Each row is a point. Each copy is the shape, with its points in the same order, turned, moved and blurred by noise. Some copies are also mirrored. Which?

Shape:
-58	-56
-8	32
-15	-8
-11	-21
42	65
-55	-48
15	-49
Copy 1, 7 rows:
-70	27
22	55
-3	31
-10	18
82	47
-64	31
-8	-16
Copy 1 is: only turned
Copy 2, 7 rows:
-52	-36
18	32
-2	-10
6	-14
69	50
-47	-43
23	-58
Copy 2 is: only turned

Shape, 7 rows:
-31	64
26	-53
-50	3
23	-46
4	-20
62	-44
-4	42
Copy 1 (7 x 2):
-72	1
60	16
-26	53
52	17
22	19
68	-14
-38	-16
Copy 1 is: mirrored
Copy 2 (7 x 2):
-43	-30
39	63
8	-35
29	56
22	30
8	93
-34	1
Copy 2 is: only turned
Copy 3 (7 x 2):
-15	77
-7	-52
33	30
-6	-43
-3	-13
-40	-63
-26	44
Copy 3 is: mirrored

Shape (7 x 3):
-3	11	36
41	3	23
-43	39	62
-39	-8	-45
-46	-38	71
-37	31	-41
81	-18	13
Copy 1 (7 x 3):
-1	-31	33
9	17	48
-23	-77	23
-21	15	-49
42	-78	-4
-64	0	-35
44	51	60
Copy 1 is: only turned
Copy 2 (7 x 3):
-21	-4	28
13	-35	18
-50	34	49
7	42	-49
-87	-16	3
15	60	-17
39	-70	10
Copy 2 is: only turned

Shape (8 x 4):
11	-12	69	-21
-10	38	-35	-13
-84	38	-32	-18
27	-52	0	6
15	29	-5	-9
-26	64	-38	44
17	22	-39	-18
-113	40	43	25
Copy 1:
-29	43	-5	28
19	-21	43	-48
-34	-66	65	-38
2	10	-54	-25
24	9	23	-25
53	-63	52	-18
25	-1	18	-61
-46	-81	66	50
Copy 1 is: mirrored
Copy 2 (8 x 4):
-10	10	-7	-72
-24	17	-25	43
0	-41	-58	54
23	33	44	-16
-34	30	-11	9
-61	-20	-2	67
-17	47	-11	37
-27	-108	-44	0
Copy 2 is: only turned

Shape, 11 rows:
-81	-24	-11	-56	21	37
-60	-76	16	68	-40	68
-29	28	42	14	75	28
16	-27	-21	-67	0	11
10	2	-43	-3	62	-47
1	-19	26	-71	0	6
-12	28	-39	-24	22	62
20	-51	-103	-15	65	-9
36	-32	55	11	70	-17
29	6	6	-32	-32	34
3	-27	-14	40	-11	26
Copy 1, 11 rows:
-52	-24	-60	-25	23	38
-18	-39	-73	106	-32	-2
-5	23	21	35	70	41
1	-18	-26	-58	-1	-26
-34	4	74	-35	-9	3
24	-41	-25	-50	27	-1
-16	58	-36	-26	2	14
-83	14	39	-41	-29	-58
20	-27	56	19	60	-27
48	2	-36	-26	-14	-14
5	2	-10	42	-35	-18
Copy 1 is: only turned
Copy 2:
1	42	-59	-72	31	30
-28	-28	37	-75	-37	89
37	47	31	4	39	23
33	-44	-60	-31	14	-24
-15	-15	-32	55	35	-15
35	-5	-38	-56	11	-36
66	5	-50	-4	20	54
-28	-60	-70	46	73	20
21	-20	53	11	52	-36
64	-28	-28	-32	-33	-2
-1	-49	14	-12	-28	43
Copy 2 is: only turned
Copy 3:
-16	90	-20	-6	2	-13
-47	52	16	129	31	33
34	34	62	-28	23	59
-37	0	-53	-21	13	-5
70	-18	-28	-20	44	4
-38	10	-37	-28	-19	26
-26	29	26	-23	51	-30
43	-2	-74	-7	104	-12
24	-19	-7	-14	28	109
-58	-28	-2	-4	1	5
-14	-8	6	58	45	18
Copy 3 is: mirrored
Copy 4, 11 rows:
-89	-28	-48	-54	-14	-15
-35	-69	-25	52	-105	-26
16	15	-86	-42	-47	1
-18	-45	14	-58	17	-23
21	19	-35	-9	56	-26
-18	-23	19	-75	-11	-11
-8	-73	-59	-34	11	23
-3	-36	-39	8	81	-76
56	32	-24	-46	-39	-58
16	-59	18	-45	-17	18
13	-49	-19	23	-31	-18
Copy 4 is: mirrored

Shape:
50	68	-64	12	22	51
-64	16	4	-34	36	43
28	2	-47	50	-76	53
52	6	-28	0	-75	-31
52	-36	16	-35	-6	61
21	23	27	45	22	16
-31	-3	47	-2	-5	-35
0	-41	-47	-42	-36	-43
42	4	-67	-4	42	-12
-56	-24	30	-38	-20	-32
-11	-25	6	-37	-17	63
Copy 1:
-26	76	-20	-6	-93	21
-14	11	2	-63	-3	-47
-40	29	-99	44	-8	47
2	-2	-25	49	-8	97
-84	-48	-7	1	-37	7
-48	55	8	29	4	6
5	4	40	-3	70	6
44	-55	-32	23	-11	40
19	29	6	30	-79	7
17	-38	19	-28	48	6
-48	-33	-25	-24	-9	-13
Copy 1 is: mirrored
Copy 2 (11 x 6):
-63	-42	-93	33	-7	-15
61	-29	-54	-38	-42	-2
-40	-3	-58	38	55	86
-24	11	13	88	10	41
38	45	-85	54	33	-9
-19	-3	-22	-10	39	-38
49	9	38	-8	-3	-4
60	-32	8	84	-15	37
-2	-66	-39	69	-4	-32
91	8	18	3	-23	21
57	24	-79	19	0	26
Copy 2 is: only turned
Copy 3 (11 x 6):
4	38	45	-55	19	77
-78	6	44	4	-61	23
75	53	53	-28	-27	-11
47	54	-24	-27	41	-39
29	36	-46	-15	-70	57
34	-18	30	29	-5	41
-14	-9	-14	53	-16	-38
-7	15	-36	-60	-22	-55
-3	-22	1	-86	21	35
-41	-2	-23	38	-39	-52
-22	46	4	-15	-79	24
Copy 3 is: mirrored

Shape (14 x 8):
-12	12	19	-26	-18	81	-20	10
-6	3	-11	-73	18	34	-66	17
-19	22	-6	53	52	26	0	-42
38	80	-6	33	-98	-19	3	-51
64	-65	34	58	21	52	40	15
36	31	38	2	33	16	29	-29
-82	12	-33	-6	3	-56	-66	27
-26	2	7	6	-5	9	29	-9
-19	-43	-6	-31	-73	43	2	10
-81	57	-48	16	-50	33	17	62
-70	105	-50	25	-22	6	-17	-41
7	-43	12	-21	-33	-29	20	-31
-6	60	32	-13	-17	35	9	12
15	4	-65	50	20	-14	30	-30
Copy 1:
-16	-1	53	-33	9	2	-64	14
-37	22	-24	-52	21	40	-49	8
22	20	12	56	52	-47	-11	-4
90	-62	8	50	-58	15	-20	53
6	44	115	29	5	12	38	-56
31	62	28	47	0	10	-24	7
-75	-44	-83	12	-10	-28	-1	3
-6	18	25	15	-21	-41	-2	17
-9	-22	52	-64	-44	-14	-4	9
-62	-66	33	21	-10	-46	-21	93
18	-54	-43	46	19	-58	-45	84
24	26	4	-19	-58	-13	26	-12
-1	13	34	27	-22	3	-60	41
29	-2	2	47	33	-23	64	29
Copy 1 is: mirrored
Copy 2, 14 rows:
-44	1	16	-86	50	40	24	-7
-10	47	-15	-66	74	17	18	7
-50	-44	-9	27	45	17	-6	-10
-78	52	42	42	-24	74	5	-88
36	-95	16	-30	-40	56	44	-9
-9	-24	43	23	42	34	43	-15
-33	64	-30	-14	22	-17	-89	42
-37	-5	43	-13	12	3	-11	1
-25	11	38	-102	-20	5	-2	-47
-131	31	30	-49	-28	11	-15	51
-135	46	17	32	39	15	-28	-14
17	10	46	-14	-1	-9	-17	-43
-56	17	57	-20	44	55	23	10
-51	-32	-25	55	-18	-23	4	-20
Copy 2 is: only turned
Copy 3:
-20	-14	12	-33	-54	13	30	-52
24	24	-48	-41	-78	-8	22	-5
25	-68	-1	-20	33	-18	-33	-23
-6	6	56	111	5	-51	47	-16
-19	-3	45	-17	55	108	-21	-3
-32	-9	22	16	8	9	-59	-17
23	-7	-42	-63	9	-74	59	51
-11	-33	34	-14	-14	3	18	29
0	-11	52	-23	-65	38	77	11
-71	-100	-29	0	-19	-37	103	27
15	-76	-18	36	-9	-111	41	-18
17	13	66	-3	-15	10	25	51
-51	-9	24	14	-40	-23	11	-26
31	-59	-9	40	48	14	10	39
Copy 3 is: mirrored

Shape, 15 rows:
54	34	-3	2	-66	37	-2	10	64
-40	-1	33	39	-6	-53	-75	23	26
-17	-60	-38	2	37	9	9	18	16
2	5	69	11	8	54	48	-73	-25
28	21	-80	32	-9	9	27	11	-31
-5	-4	17	9	28	29	-47	-1	-59
-20	-44	38	16	-95	34	-40	42	52
-12	-7	-27	16	-15	17	-12	-13	25
-21	65	-69	33	-86	-13	9	9	-12
8	55	57	-39	-80	23	25	50	48
-24	-41	24	2	-46	59	-57	53	-25
75	-32	48	49	14	-68	8	-38	21
-11	3	64	-24	-2	35	-49	-64	-53
34	22	-49	-21	35	31	5	-34	-14
-18	1	0	-78	-7	8	-30	9	-77
Copy 1, 15 rows:
-36	12	25	-14	-54	-58	-85	53	25
-64	20	37	31	26	-12	23	-14	-23
-49	3	-77	-47	-4	11	-10	-18	15
37	-1	0	14	-52	73	-45	4	78
0	-18	-31	-53	-85	-57	13	0	14
14	-11	-22	2	-8	34	34	44	0
-121	8	54	-22	-18	17	-48	57	0
-37	32	-27	-28	-36	-14	-6	19	35
-22	29	50	-78	-90	-74	17	-9	7
-8	17	80	-41	-29	-4	-115	29	-20
-66	-1	11	-36	-19	57	4	75	-26
-27	-77	-3	67	11	-36	-37	-36	64
37	8	28	6	6	63	25	51	61
41	8	-63	-28	-35	-23	-11	27	40
40	-16	8	-83	25	30	24	46	-3
Copy 1 is: mirrored
Copy 2, 15 rows:
-4	62	27	-13	60	34	-70	-40	50
1	19	49	-4	74	-32	62	-26	-32
-11	-32	-9	-14	20	-2	-38	51	-44
36	18	69	-58	-79	19	-42	15	30
-34	-4	-34	0	25	-35	-37	49	66
33	40	18	15	-29	-42	22	45	5
-16	38	97	57	69	48	-24	-10	-3
-28	12	23	-16	23	-29	-46	3	-2
-88	4	13	20	31	-40	-12	-37	91
-32	79	25	9	21	96	-11	-61	36
9	53	67	70	22	11	7	54	-9
91	-50	21	-65	44	11	-9	-27	33
59	50	47	7	-71	-27	7	-6	-8
2	19	-39	-30	-15	-37	-63	16	21
10	38	-32	77	-53	-14	11	6	2
Copy 2 is: mirrored
Copy 3, 15 rows:
58	14	-45	-40	-26	-35	-51	3	20
-19	-26	57	-64	17	-72	34	3	37
4	-42	-4	26	44	21	32	10	-12
-33	5	-23	-15	-30	56	2	-111	48
6	13	-34	59	-25	-46	26	-23	-36
-41	46	4	-9	-5	1	67	-34	35
-5	-20	31	-44	-16	5	-45	63	55
-9	-30	-23	-29	-16	-16	20	2	4
-44	-8	-43	-2	-48	-111	-32	-2	-24
-10	30	-44	-74	20	-10	-99	-3	31
-45	46	21	-14	-6	22	7	48	63
68	-19	88	-22	-20	-22	7	-95	0
-52	34	8	-73	-42	34	51	-68	35
14	17	-66	0	-11	5	54	-51	-32
-80	67	-5	-45	3	23	35	-23	-44
Copy 3 is: mirrored
Copy 4 (15 x 9):
-45	60	35	-4	-72	0	58	-16	-15
35	39	-38	12	38	-59	38	23	65
-23	-71	-37	20	-5	-2	57	13	9
-24	-18	59	-54	47	27	45	72	-45
-6	-46	37	31	-9	-1	-1	-40	-33
36	-14	-11	-21	29	36	-16	52	11
26	52	19	29	-52	0	100	43	64
-28	0	22	31	-3	-11	39	23	6
1	18	86	59	-26	-50	-16	-17	-5
-3	45	56	-48	-109	-39	61	40	-2
53	-2	4	22	-45	52	48	59	55
-39	5	3	-69	72	-1	75	-56	32
-8	5	29	-55	30	42	-7	96	37
-63	-42	0	1	-4	18	-21	18	-31
12	-64	15	-36	-34	16	-36	68	52
Copy 4 is: only turned

Shape (12 x 9):
20	54	39	43	-9	7	61	27	106
51	11	-3	-15	19	-18	-21	-9	-8
16	-35	34	58	43	0	-6	-21	23
-23	57	-117	42	80	52	-96	-44	23
23	-54	-21	33	-22	-36	-44	-2	16
8	-28	-71	40	63	-31	11	-24	-25
51	-2	5	61	18	-20	21	25	-48
-39	76	-87	-55	-13	47	60	58	-7
53	-39	-8	7	10	22	-6	44	59
13	-28	76	25	7	-23	22	45	19
34	-37	-10	22	-2	38	15	-48	-62
37	-21	36	11	18	-2	24	-17	10
Copy 1:
-27	-66	-59	-117	-58	-8	9	23	25
10	26	12	-9	16	-4	4	32	2
-23	55	-15	-36	-33	23	-55	-9	19
-36	-26	96	22	22	105	-70	41	96
-24	41	35	-26	-33	46	4	26	-37
0	27	-18	62	-31	64	-30	10	31
-53	46	-66	14	0	11	21	32	11
-20	-153	-10	38	13	10	52	2	33
-20	-20	-6	-35	-25	-8	-50	43	-45
-27	24	-57	-64	-9	-8	-6	-32	-45
-53	44	18	53	-35	-35	-14	-12	8
-8	19	-25	-33	-25	-25	-18	-9	7
Copy 1 is: only turned
Copy 2 (12 x 9):
42	-10	-58	-44	-30	-62	70	13	-84
4	-17	27	-6	-18	-6	-29	29	-1
-37	24	11	-20	-62	1	40	-6	-4
-37	-23	-75	-25	14	96	27	113	79
-32	-38	30	-41	-4	0	14	-39	32
-32	43	0	-68	-7	61	-29	8	15
-62	23	11	-17	1	-9	-29	-9	-53
76	38	-102	-17	94	-30	-46	33	5
-1	3	31	-44	10	-59	49	23	8
2	25	30	15	-26	-44	38	-46	-47
-60	34	-13	-20	-44	-35	-64	-4	37
-2	20	15	-19	-54	-38	-2	-2	-13
Copy 2 is: only turned
Copy 3, 12 rows:
-22	-23	-28	109	-70	-23	19	-25	-61
29	-19	-2	-19	15	-32	-6	-20	-19
36	-25	39	11	-30	46	3	-29	-54
-52	-17	101	-38	-57	-26	-132	-29	32
6	-33	21	-27	-6	21	5	55	-45
26	-1	-16	-58	-47	44	-63	-6	-8
-3	17	-36	-30	4	33	-2	-39	-70
-86	5	-83	10	-36	-41	-18	-45	91
-11	-93	-15	26	8	13	-6	-5	-37
34	-11	-13	57	17	48	53	-16	-47
6	-23	9	-87	-34	21	31	-55	-22
45	-33	-6	2	-22	13	31	-34	-34
Copy 3 is: mirrored

Shape:
-5	-51	-12	11	8	-64	-87	2	-24	2	37
-17	-74	-34	-6	4	-74	-52	35	17	-9	23
-2	118	50	-62	48	-34	18	39	18	20	37
-48	12	0	23	-17	96	55	-42	-8	-1	-25
18	8	27	76	28	56	27	-33	-26	10	-28
23	55	-11	-12	-17	-26	-39	36	25	11	56
-26	-65	-37	29	-1	-45	-22	55	-72	12	31
38	5	6	40	-10	79	42	35	-13	-12	-53
6	-40	44	-1	32	128	25	-12	-28	-4	-14
24	-60	-3	-12	-8	-63	6	-10	-24	-22	9
-24	-18	27	-31	-15	-56	-64	23	-4	34	-23
26	67	-24	-55	29	-28	-14	13	29	54	42
-36	-49	-18	27	38	-49	-48	30	20	-39	3
-10	20	68	-12	-15	-8	5	20	37	29	61
13	26	10	27	-15	92	17	-13	-60	-64	-24
Copy 1 (15 x 11):
129	-18	-57	21	-10	-31	12	-21	26	3	17
96	7	-29	-21	11	-53	9	32	35	16	13
5	39	-29	-2	43	110	35	-47	91	-23	-78
-59	8	12	4	-65	25	-44	-67	-24	36	-4
-31	-65	5	1	-50	34	-44	-64	10	-21	24
42	-2	-34	67	24	40	42	2	50	12	-22
48	-35	-97	-10	-21	-78	7	-3	18	4	1
-59	-48	-14	-1	-8	43	-37	-4	-49	4	19
-22	-31	0	-45	-74	51	-6	-76	-86	2	18
53	24	-35	-9	-9	-39	5	5	2	-54	20
93	-5	-27	6	43	-17	-14	-31	0	7	-56
21	22	-20	38	55	29	88	-55	52	4	-39
86	-20	-15	-39	-10	-20	-22	13	52	18	21
45	12	6	24	-39	47	31	-9	30	-20	-78
-45	-6	-56	7	-45	68	-61	-44	-40	10	57
Copy 1 is: mirrored
Copy 2, 15 rows:
37	45	84	1	54	-3	-1	69	-2	-51	21
55	21	64	-8	31	-1	-15	43	48	-78	9
21	20	-113	6	43	15	6	-35	-83	-72	55
7	-22	-5	4	-18	7	26	-28	-27	118	28
-62	-1	41	7	13	32	12	-36	-58	65	-4
28	33	-23	23	39	15	-61	25	-35	-43	68
40	-29	92	35	10	39	25	52	5	-49	14
-44	-68	9	13	14	10	-29	-25	-23	66	-16
-8	-57	61	-17	48	-39	21	-63	-49	85	18
12	10	57	17	-30	-33	-7	24	6	-55	-14
0	11	7	13	56	-30	36	63	28	-53	38
24	44	-43	66	48	11	-13	-31	-31	-56	65
41	23	49	-43	41	29	-3	32	23	-35	-23
2	6	-13	-40	9	-12	-19	-3	-42	-30	93
2	-40	12	13	12	-5	-17	1	-82	98	-35
Copy 2 is: mirrored
Copy 3 (15 x 11):
-21	-33	-3	-67	-33	-60	19	-16	29	81	-16
-32	-27	-2	-50	-19	-19	73	-47	39	74	-41
35	74	-124	36	-10	-61	23	-13	-13	-20	5
-19	8	26	8	-2	71	-87	-13	-40	-43	28
-22	16	-8	-69	-10	24	-76	32	-38	-39	-6
19	41	-33	14	-8	-40	36	26	16	52	1
-63	-45	-12	-44	-77	2	26	-9	52	50	-31
-11	49	4	-2	0	75	-66	33	10	-22	-57
-73	47	7	-21	27	36	-116	-28	7	-28	-2
-24	-65	-20	-26	1	-18	3	-25	7	37	-67
34	-10	-52	-56	-23	-9	2	-57	36	79	-13
34	26	-59	7	22	-58	41	8	33	-12	16
-30	11	23	-61	-41	-19	44	-51	-10	50	-50
-19	44	-82	4	25	-2	7	-4	-27	64	26
-15	34	30	17	-32	15	-114	18	-22	-17	-43
Copy 3 is: mirrored

Shape (16 x 12):
22	24	58	15	-78	17	-48	-55	61	1	3	13
47	43	18	16	0	-98	3	0	-58	25	-43	20
-51	-57	-40	47	-10	9	-33	-20	-17	1	-16	88
16	-23	-23	-46	-26	54	-18	-31	-18	50	57	17
-48	-16	6	12	8	-28	-52	53	28	19	-3	18
41	-15	-72	27	-10	18	23	-28	13	-14	-54	6
-22	18	-18	-36	18	51	48	-1	43	68	34	39
26	-64	37	-15	-33	-6	43	38	20	79	-53	-13
-45	-69	-1	14	-80	-19	-49	-27	33	99	-66	-59
23	-9	-18	38	11	55	22	-32	-84	-52	5	-15
-8	-36	5	6	-29	-65	6	21	-53	51	62	1
-3	-1	-24	100	-5	3	-14	20	-80	56	29	2
37	13	7	-19	22	3	-30	-54	-16	-10	13	-6
-36	26	-18	16	-54	26	4	14	5	-66	-49	-20
29	-16	-47	-16	17	-37	50	12	-45	8	97	10
22	3	72	47	29	-17	40	-51	-65	42	-29	-71
Copy 1 (16 x 12):
71	-41	3	42	-60	44	-46	47	-12	-41	-35	17
9	-1	52	30	-57	-9	69	-61	63	-65	22	-8
42	10	-33	-15	-41	28	42	-27	-86	13	71	21
88	-6	1	5	36	9	-29	-44	-10	43	-14	34
-22	17	33	19	-3	-1	-13	9	-47	-31	63	34
66	-22	-70	-26	13	26	32	-25	20	-68	48	11
11	-14	-7	19	77	68	-33	-63	-35	0	-10	-5
62	1	12	79	59	-36	7	-15	-19	-71	34	-54
86	27	-22	141	14	-2	0	43	-15	-33	86	37
53	6	-42	-71	4	5	68	12	45	27	0	-16
3	1	21	51	-18	-63	0	-53	14	42	34	-8
25	-12	24	-6	-17	14	32	-14	43	60	100	-32
44	-29	11	-12	-1	10	37	-6	26	-12	-34	52
19	63	-59	-27	-25	31	-10	42	18	-57	19	-3
-12	-29	-20	-23	21	-54	-2	-95	36	42	2	3
24	-25	17	62	17	1	105	35	77	0	-11	-44
Copy 1 is: mirrored
Copy 2, 16 rows:
-7	0	-46	27	-44	-9	-69	-13	-39	-47	22	17
4	-35	-66	13	14	66	36	19	-52	101	31	4
-19	5	13	-41	-5	-10	57	-25	48	19	42	89
42	-23	57	32	12	36	-8	13	49	-31	32	-2
-6	10	-3	4	22	-39	4	-58	27	69	-1	13
20	60	5	20	-59	10	65	54	2	30	45	21
35	-20	82	70	-25	20	48	-50	-3	-9	-8	-8
58	-61	-32	79	-42	-47	43	-10	28	59	51	-17
48	3	-88	65	42	-93	31	-12	35	-13	60	19
50	-5	31	-73	-32	17	32	86	-9	19	1	6
19	-81	20	25	66	-6	-5	18	12	77	23	39
90	-23	34	-48	44	-6	11	9	-25	72	49	70
19	9	-13	3	-11	53	-7	38	5	11	-22	2
-30	45	6	-36	-34	-60	33	29	-38	18	34	-34
15	-52	95	35	30	41	12	63	9	76	-9	30
105	-69	-66	-3	-11	-1	42	57	-45	41	-41	8
Copy 2 is: mirrored

Shape, 17 rows:
67	-56	37	-27	-38	25	12	-37	-4	-40	10	38
-31	61	25	19	31	-93	10	-9	-22	10	10	15
0	-1	8	-38	39	-64	20	-48	14	-27	-43	2
-32	5	-128	20	-36	28	-171	1	-36	-21	-16	27
-63	45	43	-14	-22	-12	-82	-44	5	-32	11	-60
-61	-85	53	-19	14	-23	2	8	5	105	-2	-20
-32	45	18	-40	37	10	-37	-51	4	24	-3	21
-48	-2	47	-12	-16	-2	8	69	20	-30	-63	33
-47	18	45	-41	-2	26	17	70	-85	-22	-30	20
-56	-4	-13	7	65	35	26	-43	-1	-50	-2	8
-25	-2	19	-32	15	28	25	20	-21	-20	-8	40
-50	28	-11	26	-39	39	20	-37	3	-41	-89	24
-66	61	-129	-13	-36	-23	-44	25	-23	-12	-10	2
65	49	28	-12	13	4	-7	-2	-3	-30	5	-47
-23	50	25	-6	-46	-32	7	-34	14	-25	9	36
58	-29	33	1	-44	25	-5	-44	-29	-36	-14	37
-16	16	40	-1	53	26	15	-19	18	-23	1	13
Copy 1:
8	-42	20	13	5	64	64	-19	43	-14	-76	14
-14	37	-28	19	-2	-2	-81	48	30	4	25	21
-78	-17	-6	60	8	15	-16	18	58	14	1	-3
-12	-4	-16	-61	26	-83	67	-31	-73	160	-13	46
-12	-21	2	-20	-44	33	21	83	1	91	52	-24
-4	-48	15	103	-59	62	-60	-13	-81	19	8	14
-16	-62	-8	16	42	11	-10	54	-6	32	36	27
16	41	-49	78	37	62	33	-14	-6	33	25	-22
15	53	13	12	62	107	-2	-25	-14	31	51	19
-24	-52	-10	5	14	7	14	-43	42	6	81	-4
2	-5	-13	23	44	61	17	-22	-2	-7	31	19
25	9	0	69	31	-6	82	-9	59	51	60	29
-56	72	-11	-18	21	-70	45	6	-56	65	50	62
-7	4	54	-18	30	17	11	51	27	-7	-16	-54
8	15	-40	19	-6	14	28	60	37	4	13	39
29	-28	31	9	16	45	52	-10	54	19	-62	29
1	-43	-10	17	27	27	-1	6	31	-15	44	-26
Copy 1 is: only turned
Copy 2 (17 x 12):
2	90	-23	40	36	95	22	-32	-48	4	-5	16
33	31	10	-25	21	-57	-79	-14	5	11	-23	58
39	44	-26	-19	65	-16	9	42	-22	14	-31	44
-98	-24	-44	-5	-21	-16	42	-59	60	-92	-120	-56
6	31	-94	-9	-21	-4	-10	-9	99	3	-21	56
-9	-21	-8	10	87	28	-48	4	46	104	39	-29
35	40	-32	12	-8	-6	-20	18	34	48	-73	-5
-6	28	-12	108	67	-6	-38	32	32	-31	1	33
3	-1	-57	130	23	-31	-51	-32	-16	14	-11	35
59	30	5	49	33	-27	68	-27	30	30	-44	35
12	30	-7	85	30	3	-10	-12	-11	25	-28	22
84	-8	-26	65	38	26	16	-6	34	-68	-46	17
-48	-81	-8	9	-27	-39	6	-10	20	-61	-91	36
11	73	-44	14	-53	-7	2	10	-26	-8	29	29
31	38	-5	15	4	36	-46	-7	17	-22	-47	73
21	79	-41	31	24	80	11	-47	-35	-26	-9	1
53	67	5	50	10	-15	13	0	25	28	-11	22
Copy 2 is: mirrored
